Each row is a point. Each table stands for the endless flat space through its points: a line for two points, a plane for three, and so on. The two share one point or none. Which?

First (3 x 4):
[[-12  14 -26  -3]
 [-19  12 -29 -10]
 [-34   9 -37 -22]]
Second (2 x 4):
[[-19  26 -21  13]
 [-18  19 -24   9]]
They share: no point

First (4 x 8):
[[ 33 -16 -23 -47   8   1  -9  20]
 [ 21 -17 -31 -51  18  33 -30  25]
 [ 37 -20 -27 -47  16   3 -11  31]
 [ 25  -2   1 -23 -28  -7  13  -6]]
Second:
[[ 25 -32  11 -10   3  33  -4 -11]
 [ 19   4 -28 -37 -18  15 -19  37]
 [ 19  24 -32 -45   2  15   1  57]
 [ 43 -18 -28 -10 -15   3   9  51]]
They share: [ 25 -11 -12 -23  -5  21  -5  22]

First:
[[-31 -13  -1   5 -30  39 -23  -3 -44]
 [ 17 -49  11 -37   6  15 -11  21 -14]]
Second:
[[  5  -3  55  -4 -12  32  28 -14 -23]
 [  6 -40 -17 -19 -46  41 -47  24 -12]
 [ -5  -7  24  -5  -6  33  -2  -9 -17]
 [-27 -73 -16 -19 -10  19 -48  27 -35]]
They share: no point

First, 4 rows:
[[  6  27  15  -7 -21  -6 -55  62 -14 -17 -28 -59]
 [ -2  19  25  -1 -31   2 -39  50 -16 -25 -28 -45]
 [  9 -30   4 -27 -19 -12 -29   4 -19  -6 -22  -6]
 [ 10 -38  14 -20 -23  -4 -22  -3 -12  -8 -33   3]]
Second (3 x 12):
[[ 18   5  19  -2 -33  13 -22   5 -22 -33 -16  16]
 [  8   1  16 -12 -38   4 -31  17 -21 -27 -15  -4]
 [ -6   8  28 -26 -27  -5 -31  23 -43 -33 -28 -41]]
They share: no point

First, 5 rows:
[[ 25 -38 -35   3  35  31 -11  40 -30  30  -5  22 -59 -42]
 [ 21 -17 -22 -26   0  14   9  12  24  44  55  16 -21   5]
 [ 23  -7   9  25 -16  23 -25  31  19   2  77   3 -17 -38]
 [ 38 -39 -45 -51  25  25  25   2  -1  64   7  20 -42  12]
 [ 54 -44 -22  -8  12  37  -2   9   9  33  38  -4 -50 -22]]
Second (3 x 14):
[[ 61 -17  27 -12  15  17   5  33  -7  15  23  -7 -42 -14]
 [ 27 -15 -15  -4  13  27  -9  19  -1  21  21  21 -34 -26]
 [ 48   2  13   4  26  27   7  20  15  17  14   4 -56 -28]]
They share: no point

First:
[[ -7 -22  21  61  -9 -48   9  48 -30  21  -5  18  16  42 -22  21  -2  -9
  -10 -59]
 [ 27  32  -7  23  25  -8 -13 -10   8  17 -11  22  34   0  12   9  16 -31
   16  -7]
 [ 14  13 -18  32  21  -9 -35   0  -6  24   1  28   4  18  21  33  -2 -28
   25 -22]
 [  3  39   2   8  47 -26 -12   4  17  16  15  20  39   0  28  16  12  -7
   13  -2]
 [ -4  38  21   3  23 -33  22  22   3   1  23  22  65  -6  15   8   2 -14
  -24 -11]]
Second:
[[-12  26  -9  20  23 -23 -21  19 -15  13   2  44  11  14  10  26  -6   3
   -1  -6]
 [-10   2  13  26  33 -59   1  29  19  29  32  14  -1  30  12  42  10 -11
  -19 -14]
 [ -9   5  15  20  32 -53  -6  31  15  19  29  11  14  26  19  38   0 -18
  -10 -21]]
They share: no point

First, 2 rows:
[[-24 -11  10  25  11  -8 -24   2   6 -10 -28 -10  25  -6 -13  -7  36  -2
    4 -30 -20 -29 -24 -21]
 [ -9 -29  16  10  17  -8 -15  17   0   5 -25 -22  43 -12   5  14  12  -8
  -11  -9 -17 -17  -9 -36]]
Second:
[[-26  -2  11   2  -8 -23 -23  28  -8 -18 -38 -10  36  11 -21   2  30   6
  -12 -38 -37  -9 -10 -10]
 [-41 -24  46   3  39 -33   3 -16  -4 -18  -3  -5  18 -34 -21  12  54  -1
   -5   1  13 -33 -30 -41]
 [-43   6  28  -6   4 -40  -3  23 -11 -22 -24  -1  25  -6 -26  13  45  21
  -15 -37 -27 -13 -13 -10]
 [-16 -54  21   8  14  -3 -27 -16  -4 -18 -28 -20  48   1 -21 -18  34 -36
  -10  16   3 -33 -30 -56]]
They share: no point

First (3 x 24):
[[  6  -7  20  14  14  -1  11  -4   1  -2  38 -15 -32  -7  55  13 -32  -6
    4  -6   4  25  12   7]
 [-20 -51  33 -12  37  44  -3 -21  34  13  16 -17  -6 -29   9  -8 -13  14
   10 -35   6  20  27  49]
 [-11 -34  27  -2  29  27   2 -13  21   8  25 -16 -16 -20  26   0 -20   5
    9 -24   5  22  22  33]]
Second (6 x 24):
[[-12 -20  24  13  46  -4  18 -14  48  12  16   4 -33 -34  54 -13 -46 -41
   22  11  12 -10  20  27]
 [-22 -10  64 -24  14  22  55  14 -13  10  20 -47  14   4  43  -6 -15   1
   13 -36 -29  -9   4  18]
 [ -1 -28  -2  16  30  42  -7 -18  25   8  42  10 -25 -40  27  27 -24  13
    5  -4  32  30  17  16]
 [-16 -40  24   7  43 -19 -23  -6  30   9  15 -22 -49   1  32 -32 -36 -39
   23 -22 -10  31  41  53]
 [-17 -25  28   5  28  37  22  -2   0  16  28 -15 -22 -31  32  11 -40   6
    1 -11   4   9  -7  18]
 [  7  39  48 -27  51  36  49  34  28  11  25   9  16 -34  20  24   4  20
  -10  12  12 -18  28 -18]]
They share: [-10 -27  22   2  28  21   3  -6  15   8  30 -15 -20 -15  31   3 -22  -2
  12 -20   4  23  22  27]

First:
[[ 47  50  27 -15 -24 -54  14  -7   1 -13 -26 -29 -18  -8  30  10  60 -38
  -13 -18 -18 -13 -14   2]
 [ 25  17  31 -20  16 -17 -25 -12  -5  23 -12 -33 -32  14   8  13  11 -20
  -20   0 -15   4  21  20]
 [ 20  13  33  -8  32   3  11   9   8  44   9  22   5  17 -11  42  25  32
   -2 -31 -12   9  31  43]
 [ 23 -18  23 -30  13  25 -22  14  10  29  15   9 -21  -2   1   8 -13  40
  -15   7 -25  -1  38  22]
 [ 45  47  35 -15  -9 -46  13  -7  -2   1 -25 -31 -13   0  25  17  54 -30
  -16 -21  -6 -14  -5  12]]
Second (5 x 24):
[[ 26   7  41 -33 -10 -18 -20 -10   8  -1   7   2 -21 -12 -11  34  18  10
  -36  -8 -34  22  10   2]
 [ 28  -3  37 -39  10 -33   5  10  -1   6  15   0 -31  10 -16  13  40 -21
  -17 -12 -38   1  25   1]
 [ 35  -7   5 -24 -16  -1  -1  12  -7  15  -2  15 -14 -28   8   5  23  24
  -30  18 -21   2  39   2]
 [ 30  36  25   4   6 -11 -16   4  21  16 -25  -7  -9  18  15   7   9  12
   -1  -3 -14  -7  11  17]
 [ 31  40  37  -3  40  -7  -2  10  19  35 -16 -38 -18  48  31  -1  10 -13
   28 -29  -3 -36   5  48]]
They share: [ 31  11  27 -22   4  -7  -7   4   5  17  -2  -7 -18   0  10  13  17   8
 -14  -6 -19  -4  19  18]

First, 2 rows:
[[ 22 -26  23 -30  28  23 -38 -33  52  49  11  37  -5 -34  12 -24  33  16
   -8  23  -8 -39   3 -19]
 [ 37 -31 -12   0  33  18 -23 -23  17  14 -14  12  25  -4 -18  11  28  36
  -13  33 -28  -9  23  11]]
Second:
[[ 25  -4   8  14   5   2 -13 -38  47  48   2  31  46   4   9  -3  44  17
  -14  14  14  -6  -3 -29]
 [ 17 -30  -7 -31  33  25 -41 -37  19  18 -17  12 -21 -10  -5 -20  17  53
    0  34 -39 -36  40   5]
 [ 10 -31   4 -21  14  26 -35 -38  38  26  -4  23  -7  19   5 -23  33  44
   -5  31 -29 -30  52   0]
 [ 15 -12  -4 -21  12  35 -27 -45  39  56  28  30  34  16   6  -4  17   7
   -9  49 -24 -19  20  -4]
 [  5 -35  -5 -25  35  13 -41 -46  29  10   1  19   6 -28  -8  -2   3  52
   17  27 -31 -19   2   1]
 [ -5 -51   4 -25  30  17 -43 -46  45   4  20  29  17 -18  -7   4   5  48
   22  28 -34 -12   4   8]]
They share: [ 31 -29   2 -12  31  20 -29 -27  31  28  -4  22  13 -16  -6  -3  30  28
 -11  29 -20 -21  15  -1]

First:
[[-52  -6  15  34 -43   5 -16  -9  21  23  13 -31  -1 -18   7  45   2  -3
  -20   9  45  35  33 -25]
 [-20  57  14 -29  -6  -1  19  18  30 -46 -39  18 -62 -62   2  19 -63   7
  -10  -4 -12   9  22 -25]
 [-48  -2  19  27 -35  12 -16  -5  26  20   6 -34  -3 -24   1  51  -1  -2
  -12   9  39  39  33 -27]
 [ -2  47  -6   4 -16 -36   7   0  -7 -37  -6  17 -24 -10  38  -9  -6   6
  -12   8  12  17  12 -23]
 [-14  55  32 -33   0  15  30  19  35 -43 -35  13 -68 -73 -12  29 -68  -9
   -7   1 -21   5  29  -9]]
Second, 6 rows:
[[-35  58   1   8  10 -34 -19 -15  27 -28 -14  36   4   9  16  -2  28  -6
  -15  31  10 -14 -12 -61]
 [-43   7 -33  38  -3 -38   3 -21   9  26  -3 -14   2 -21  15  -2 -23  -5
   13   3  31  21  44 -35]
 [-53   3 -15  45 -47 -33  12  24   8   6  31 -20  31 -36  21  29  -9 -27
  -27   3  45  27  35 -32]
 [ -8  53  17 -32  31  -1 -32 -39  34 -27 -52  22 -50 -17  13   3  -6  15
    4  11 -27   4  -2 -24]
 [-24  18   3  20 -20   1   2  -3   6 -13  -5 -20 -30 -33  20  13 -27  12
  -16 -13  20  39  30  -8]
 [-43   6 -13  12 -18 -32  -5  -3  23  16   2 -12  14 -43  18  26 -16 -26
   -3   5  14  18  34 -27]]
They share: no point

First, 3 rows:
[[  4  14  -3  36  15 -22  34  -5   5 -25  17   0  -5 -11  10   7 -13 -22
   -6 -23   9 -12 -25   0]
 [ -4  18  29  18   9 -20  10 -37  -5 -27 -19   4  -1  17  14 -27 -21 -22
   38 -37 -13  -2  -7  14]
 [-15  28  31  21   3 -12   4 -42  -6 -26 -16  17   0  21   6 -28 -29 -31
   40 -39 -14  -7   8  19]]
Second:
[[  7  43   9   2  17 -24 -13 -47  14 -60  -3 -34  23  41  41 -11   0 -34
   35 -40 -13 -22 -13  -1]
 [-15  56   5  30 -17   6  28 -50  47 -13 -17   6  12  13   9  33  31 -22
   30  -5  33 -22  45  29]
 [  5 -12  24  31  41 -38  16  13 -36 -37  -4  -6 -27 -19  12 -32 -57 -28
   13 -29 -17 -13 -51  -6]
 [ 31  19  45 -16  20 -42   1 -17  -3 -52 -13 -22  -1  24  10  14 -50  -9
   33 -28  -6 -25   2  40]
 [-23   5 -13  56  16 -16  27 -19 -11 -16  13  10  -3 -10  20 -44   0 -39
    5 -40 -10   5 -50 -32]
 [ 11 -25  20  19  35 -54  13   6 -45 -36  16  -4 -12  -3  10 -48 -60 -24
    8 -54 -31   3 -71 -14]]
They share: [  0  16  13  27  12 -21  22 -21   0 -26  -1   2  -3   3  12 -10 -17 -22
  16 -30  -2  -7 -16   7]

First, 4 rows:
[[ 27  20  -8 -36  -4   1  22   9   3  65 -15   1 -32  21  -7 -46   3   1
   34  28  37   0  15  34]
 [ 18 -13 -29 -33  23  28   4  -6  24  17 -57  19  13  27   2 -40   0  64
   37  58  22  15   3  25]
 [ -1 -41   7 -25  23  17  -3  -2  14  11 -42  14  16  35 -21 -23  -1  48
   23  28  -2  25  25  -6]
 [ 17 -13  -5 -30   9   9   4   6   8  34 -26  11  -6  23 -11 -31   4  23
   23  31  20  17  13  16]]
Second:
[[ 12 -31   5 -21   6  20  11  -4  16  47 -15  18   1  22 -23 -10 -16  41
   11   9  15   1   7  -7]
 [ 12 -36 -16  -9   8  20   3 -13  15  43 -11  31   0  19 -24  -7 -28  42
    6  -5  31  -4  -4  -8]
 [ 27 -31  55 -36  -7  10  16  21   6  62 -12   1   4  12  -7 -16  -9  46
   16  22 -17   0  18  -5]
 [ 26 -34  42 -29  -6  14  15  13   9  63  -9   9   4  11 -10 -11 -18  50
   12  13  -7  -6  10  -8]]
They share: [  9 -25   7 -27  11   7   1   6   6  29 -24  10  -2  27 -19 -25   3  22
  19  22  10  21  21   4]

First (2 x 24):
[[ 17 -22 -18 -12  21  14   2  -3  24 -21  25  31 -11  11   0  -7  26 -15
   29 -20 -24   5  28 -28]
 [ 29 -22  -2 -20   5  38   6 -23  20   7  49  27 -35  35 -12  13  30 -27
    5 -36 -40   1  12 -36]]
Second:
[[-21 -41 -15 -40  26  28 -21  -7   6 -23  61  25 -30  -4  10   2  69 -30
   17 -31 -49  23   5 -41]
 [ 42  -3 -42  -1   1  17  18   0  18   3  21  21   3  25 -18  -4  15  -1
   44 -52 -14  -9  22 -47]
 [ 30 -44 -18 -31 -22  49   9  -1  33 -29  -5  10   6  47 -14   2  42 -24
   47 -22 -16  -1  23 -38]
 [ 35  -5 -50  -1  29  -3   8  -5  13  12  48  30 -16  -1   7   4   4 -16
   34 -47 -36  18  29 -30]
 [ 20 -14 -19 -14  -5  36  12  -3  14 -16  20  23  -2  28 -27 -14  47   0
   32 -46 -13 -20  11 -55]]
They share: no point

First:
[[-24 -39 -45   0  11   9 -40  26 -23   0 -13  15   2 -34 -14   4  -3 -21
  -47  41  21 -40 -35 -19]
 [-29  -6 -15   9 -20  -2   2  10 -21 -19 -11  35   8 -22 -14  38   6  -4
  -16  22  -5 -16 -20   6]
 [-33  -4 -21  -1 -34   0  22  38  -1 -15 -33  37  32  -6 -16  30  -8  -4
  -14  34   9  -4 -26   4]
 [-44 -19 -11  -9 -41  18  12  25   0 -24 -23  46  21 -13  -2  32  -7   7
    1  26  16   8 -19  23]]
Second:
[[-17 -18 -25   4 -16  -5 -26  23 -18  -9 -11  20  19 -11  -8  22  14  -4
  -28  25   8 -16 -26  10]
 [-33 -19 -27  17  13   9   4  10 -34 -18  -8  31 -22 -50 -23  36 -12 -26
  -39  38  -8 -43 -29 -36]
 [-25 -26 -23  18  12  11  -2  21 -32 -21  -5  24 -21 -41 -14  38  -8 -24
  -44  39  -6 -34 -32 -34]]
They share: [-25 -16 -27   8  -6  -1 -14  15 -24 -11 -11  26   5 -27 -16  26   4 -12
 -30  29   2 -28 -26  -6]

First:
[[-54   7  -6  10 -19 -24 -10 -40   0 -33 -35 -25 -34  34  -5   5  24  25
  -46 -52  40 -21 -36 -13]
 [  6  27 -34 -15 -17   8  70 -47   2 -13  26  57  -5 -15  25 -39   8  22
   -7 -20  13 -49  26   2]
 [-25  -5 -36   2 -62  14  14   7 -16  14  -1 -16  -5   0 -31 -37 -28 -11
  -21 -29 -30  20   0 -30]
 [-13  35 -44   6  26 -12  21  23 -33   0   4  28  38 -17   8  37  15  49
    9 -49  12 -27 -38  33]
 [-31  35 -23  -9 -18  43  27  35  30 -30  35   5 -18   8   5  41  60  10
  -21  10  14   9  27 -16]
 [-46  31 -59 -25  31  51  -2  35 -41  18  64  -9  21 -16  12  25  13  35
    7   2 -18  35   5  41]
 [-33  33 -27 -15  -4  31  24  20  19 -33  32   8 -20  12  14  39  61  23
  -24   1  24  -4  15  -6]]
Second (6 x 24):
[[-16  56 -11   3 -29  27  11   6 -14 -34  30  22 -15  -9   5  11  21  36
   14 -12  35  -2   6  -4]
 [-69 -11 -14  17 -27  -2  34  -6 -13  23  48  36  14   4  24   2  61  11
   -4 -10   7   1  49  13]
 [-32   4 -28  17 -50  32  24  -9  12 -14  60   8 -32  -7   1  12  -9   2
   -5 -34   1 -44 -18  15]
 [-17  22 -34   1 -53  38   3  -1   7 -47  43   0 -29 -18  11  15 -17  15
   13 -33  11 -39 -22  17]
 [-32  -7 -63 -11  33  29  42 -23  26  30  11 -26  10  -5  -6  -2 -21 -10
  -51 -31 -47 -22 -19  28]
 [-51  33 -27 -15 -18   5  15   1  -9 -37  -2  14  23  -2  26   3  51  25
   11 -14  11  29  43   4]]
They share: [-29  29 -28  -2  -6  22  23  -4  -3  -7  22   9   1  -6   6   5  17  20
  -8 -16   6  -3   8   8]

First, 2 rows:
[[ -9   6  17  -7  -2   2  -2  -7  22 -24 -29 -35   2  13   1  23  18 -36
  -35  -2 -32  -8   1 -16]
 [  3 -18  35 -10  10   5  19  -1  22 -18 -14 -26   8  34  22  -1   9 -21
  -14 -23 -17 -26 -20   5]]
Second (6 x 24):
[[-17  -8  31 -21 -11  58  45   1  15  -3 -63 -25   0   8  -5   2  11 -37
   11 -36 -20 -34 -17  22]
 [ 12   5  64 -24  -2  48  11 -19  54   2 -31   0  20  -2 -33  20 -22 -28
  -28 -25  -8  -7 -45  13]
 [ 19 -28  23 -37  25  14   7 -31  17 -21 -23 -13  12  44  -9  -4 -13  -7
  -25 -20 -20  -6 -51  12]
 [  2 -24  11 -34  20  19  17 -19   3 -12 -30 -22   2  48   0 -10   2 -19
  -14 -30 -19 -19 -37  14]
 [  6 -12  20 -17  15   5  10   3  13 -22 -18 -36   2  42  22   9   9 -34
  -19 -16 -25 -27 -23  -3]
 [-11 -11  22   3   9 -29  -1 -11  20 -19   4 -27   6  34  22  -4  25 -14
  -37 -15 -17 -10   5 -11]]
They share: [ -1 -10  29  -9   6   4  12  -3  22 -20 -19 -29   6  27  15   7  12 -26
 -21 -16 -22 -20 -13  -2]

First, 3 rows:
[[ -5   1 -14  13 -22  -8  -6  -6  38 -41 -23 -12 -29  -7  -3  32  46  34
   23 -22  24 -49 -36  -1]
 [-29  16 -45  14 -22 -23 -26  11  41 -33 -25 -42 -29  -4 -27  46  27  30
   20 -14  14 -32  -7 -30]
 [-23  21 -41   5 -17 -28 -26  -2  49 -40 -22 -42 -29 -11 -16  50  38  41
   27 -16  24 -45  -8 -24]]
Second, 2 rows:
[[-15  10 -11  30 -38 -11  -4  25  19 -25 -33 -28 -15 -10 -29  14  13  12
   26 -24   0 -32 -45 -14]
 [-20 -20 -46  15 -13   4 -19  -5  44 -40 -18  -3 -50  20  -9  54  53  32
   -4  -9  25 -27  -5 -14]]
They share: [-17  -2 -25  24 -28  -5 -10  13  29 -31 -27 -18 -29   2 -21  30  29  20
  14 -18  10 -30 -29 -14]

First, 7 rows:
[[-41 -16  35  16  15 -10 -20  -6 -17  -4 -51  -2 -11  21  -9 -32  15   2
  -46  37  11 -10  16  -9]
 [  3 -45  16  10 -12   2   6  46  -9  -3  -9 -35   9  35 -16 -20  14 -27
  -46  24  30  -5 -14 -33]
 [-15 -55  18  25   8 -40  -9  48 -25  33   4  10  34   0 -17 -16 -48 -35
   22  53  68   2  39  19]
 [-16 -37  38  17  25 -18  -2  21 -21  36 -33 -13   4  -5 -16 -20 -11 -22
  -18  45  49 -10  35  15]
 [-37 -29  67   5 -20  -5 -33  38 -37  13 -21 -26  -6  53 -46 -26  15  -5
  -60  33  48  40 -25 -69]
 [-26 -63   0  18  11 -40 -21  43  -7 -14   8 -16   7  10  -3 -24 -45  -4
  -16  66  25 -31  20   1]
 [  7 -26  39  11  31 -22  24  32 -27  60 -28 -30  10  -7   2 -15  -4 -54
  -17  23  63 -19  34  43]]
Second:
[[-64 -17  -2  -3  -4 -59 -25  42 -29  20 -47 -51  10 -10   6  17 -56  -9
  -26  64  27 -23  30 -36]
 [-26  -4  28 -26 -11 -20 -39  80 -60 -16 -32 -41  20  48  19 -38 -48   4
   17  31  14  15   1   7]
 [-10 -39  31 -10   4 -52   1  48 -57  -5  17 -13  -2  70  71 -40   1  -7
  -10  11  43 -11  20  32]
 [-43   2  30  18 -40  -2   1  51  -6  17 -45  13  45   2 -33 -28   6 -12
  -22  54  17  25   6  -3]
 [-19 -45  24  27 -27 -45  33  37 -23  29  14  17  17  24  38 -35  46 -19
  -41  41  54  -3  23  24]
 [ -9  -2  33  -7 -46   5 -21  93 -52  -4 -23 -17  33  32  -6 -61  -7  -6
   12  45   7  43 -12  25]
 [-17 -20  32  -2 -13 -17 -14  65 -43  -5 -15 -12  29  49  21 -50  -7  -4
    0  26  37  13  -1  17]]
They share: [-23 -24  20  14   3 -29  -8  28 -23   4 -14  -8  11  30   4 -26  -6 -28
 -26  27  31 -10   8   5]

First:
[[  8 -47  28 -66 -33  32  10 -42   7 -45  -8  32   8 -46 -37 -63 -18  -2
  -22  13  19 -17  14  27]
 [ 32   7   1   1  11  -4  -7  -1  17 -44  27   1 -31  19 -38 -35 -46   2
  -60 -12 -14   1  11 -15]
 [ 33  -4   4   6 -20 -22   2 -40 -38   4  51  45  11  32  -9  -5 -16 -13
  -19  -1  -5  -9 -30 -27]
 [  0 -19  19 -17 -21   8   3 -35 -13 -34  23  41   5   1 -28 -49  -8 -18
  -36  -2   4  -9  -3  -3]
 [ 16 -27   6 -31 -23 -13  21 -33 -26 -23  35  34   2  10 -29 -47 -21 -18
  -31   4  -2  -5 -19 -18]
 [ 52  -8  26  -8 -33  16 -27 -61 -10   9  15  50  24  -6  -2  17 -19  12
    3   6  20 -29  -4  15]]
Second, 5 rows:
[[ 13 -37 -23   1   3   1  -7   0 -33 -17  24  43  40   1 -45 -34 -41  11
  -31 -15  51  21 -24 -16]
 [  8 -68   8 -36 -19   9 -41 -37 -41   5  35   7 -12 -25 -39 -21 -56  18
    9  24   5  -5  17   5]
 [  7 -85  13 -47 -27  13 -55 -48 -51  19  36   1  -8 -29 -39 -22 -65  17
   11  27   9  -3  18   8]
 [  5 -17  21 -51   2  28  -8 -37 -13 -30  -3  69   9  28 -53 -60   3  35
  -55  -2   6   7 -28 -30]
 [  5 -43   3 -33  -2  16 -20 -25 -33 -12  15  49  21  10 -52 -46 -27  26
  -36   0  27  15 -21 -21]]
They share: no point

First:
[[-51  -9  13  -4 -27   3  -8  19 -30  54   6   8 -36   0   1  45  21  27
   10   5  -4  17 -46  34]
 [-55  23  61 -40  11  17 -26 -47  -8  48  10  22 -46 -20  43  37  29  31
   -4   9  16  -3 -26 -20]
 [  3  27  35 -48  10  32 -19 -34 -19  -5  22   5 -45 -40  42  23  29  29
    3  55  18 -51  20 -61]
 [-27 -21  -8 -16 -42  12 -11  25 -51  33  15  -4 -39 -12  -5  42  12  33
    7  20  -1  -1 -31  22]
 [-33  15   2  -2 -25  13 -22  20   2  20  23  35 -10 -14  16  24  10  15
   -6   0  11   9 -47  27]]
Second:
[[-28   5  -8 -56 -10  16 -23 -20  12  21  27  18 -11 -20  34  41  11  15
  -17  26   8   7 -35   5]
 [-34   6  10 -31  -4   0 -35 -22  -2  -1  10   6 -36 -21  49  28  19  19
   -6  43  16  -9 -41 -16]
 [-28  11  12 -30  -6  12 -31 -16  -8   5  13  14 -33 -26  36  27  19  19
   -3  32  16 -13 -35  -9]]
They share: no point

First:
[[ 10 -32 -14  -7  31 -24  21 -13 -27  -7 -25 -28 -16   4  -5 -14  -2 -12
   -9 -13  -2  -5  25  -9]
 [ 19 -27 -32 -12  46 -13  42 -14 -11 -10 -21 -33 -19  10   8 -10  16 -18
  -15   3  -2  -3  44   3]
 [-21 -35  24  32  38 -27  -4 -12 -29 -20 -33   7 -23 -36 -24 -16  -8  18
   19 -41  14  31 -14 -27]
 [ 15 -26 -39 -16  38 -12  41 -21 -14 -11 -15 -38 -23  15   0 -10  13 -15
  -20   7 -10 -11  49   0]]
Second, 5 rows:
[[-43 -58 -43   9  13 -27   5 -20 -41 -18 -13  -3 -12 -16 -34  -8 -32  42
   -8 -17 -18   3  -5 -31]
 [-15 -60 -31  17  21   3  17 -34 -23  -8   5  -3 -38  -8 -24  -8 -14  26
    2 -13 -22   7  11 -29]
 [-22 -23 -26 -25   5 -66   9   6 -64 -34 -45 -34   7 -13 -35 -29 -30  23
  -22   6  10  11  18 -14]
 [  6   1 -14 -17  21 -34   1 -14 -40 -30 -41 -46 -17  15 -19 -17  -2  -5
  -10  -6   2 -13  30  -6]
 [  9 -18  13  -3  41 -23  57 -32  -9 -10  -5 -31 -44 -20 -26 -28  28 -26
  -20   3   2  15  63 -11]]
They share: [ -9 -29 -18   2  26 -18  17 -27 -26 -17 -15 -23 -29  -3 -24 -13  -2   6
  -8 -11 -10  -2  25 -18]
